Each point is reached from the start by the listed moves, each made once or not at all, plus a little noise. Say if it took an odd or an even number of moves. Then give how often each move was made.
(in the rows, 128 means zero)

Moves:
(1): [177 155 121 129]
(2): [ 94 189  97 133]
Start: [110 158 148 152]
Points:
[ 77 219 118 158] -> odd (0, 1)
[160 188 144 153] -> odd (1, 0)
[126 249 110 160] -> even (1, 1)
[110 156 149 151] -> even (0, 0)

Moves:
(1): [187 121 126 148 139 127 115 143 123 140 119 133 131]
(2): [144 166 132 126 127 128 126 124 131 157 107 128 124]
(3): [127 130 169 115 134 116 105 128 113 126 126 125 135]
(4): [110 137 135 184 115 127 120 145 140 120 143 133 119]
(5): [102 126 123 124 192 132 139 129 139 133 119 122 112]
(6): [119 131 148 114 122 182 139 139 123 132 113 125 126]
(7): [127 132 153 136 119 115 169 134 130 116 124 127 141]
(8): [107 130 141 112 131 121 116 179 156 132 117 128 142]
(9): [135 124 141 133 123 139 138 101 167 137 134 132 127]
(10): [116 105 130 132 118 126 142 123 117 175 133 124 126]
(11): [127 150 129 123 131 141 127 138 125 140 175 130 127]
Start: [131 124 116 142 121 146 150 143 110 112 153  91 127]
Points:
[ 95 163 176 183 161 161 149 133 146 201 193  87 105] -> odd (0, 1, 1, 1, 1, 0, 0, 0, 1, 1, 1)
[172  96 221 152 108 181 187 146 116 167 135  85 151] -> even (1, 0, 1, 0, 0, 1, 1, 0, 1, 1, 0)
[129 193 194 163 186 197 114 249 139 168 148  89 122] -> even (1, 1, 1, 1, 1, 1, 0, 1, 0, 0, 1)
[125  96 146 131 185 195 162 212 131 181 115  82 132] -> odd (1, 0, 0, 0, 1, 1, 0, 1, 0, 1, 0)
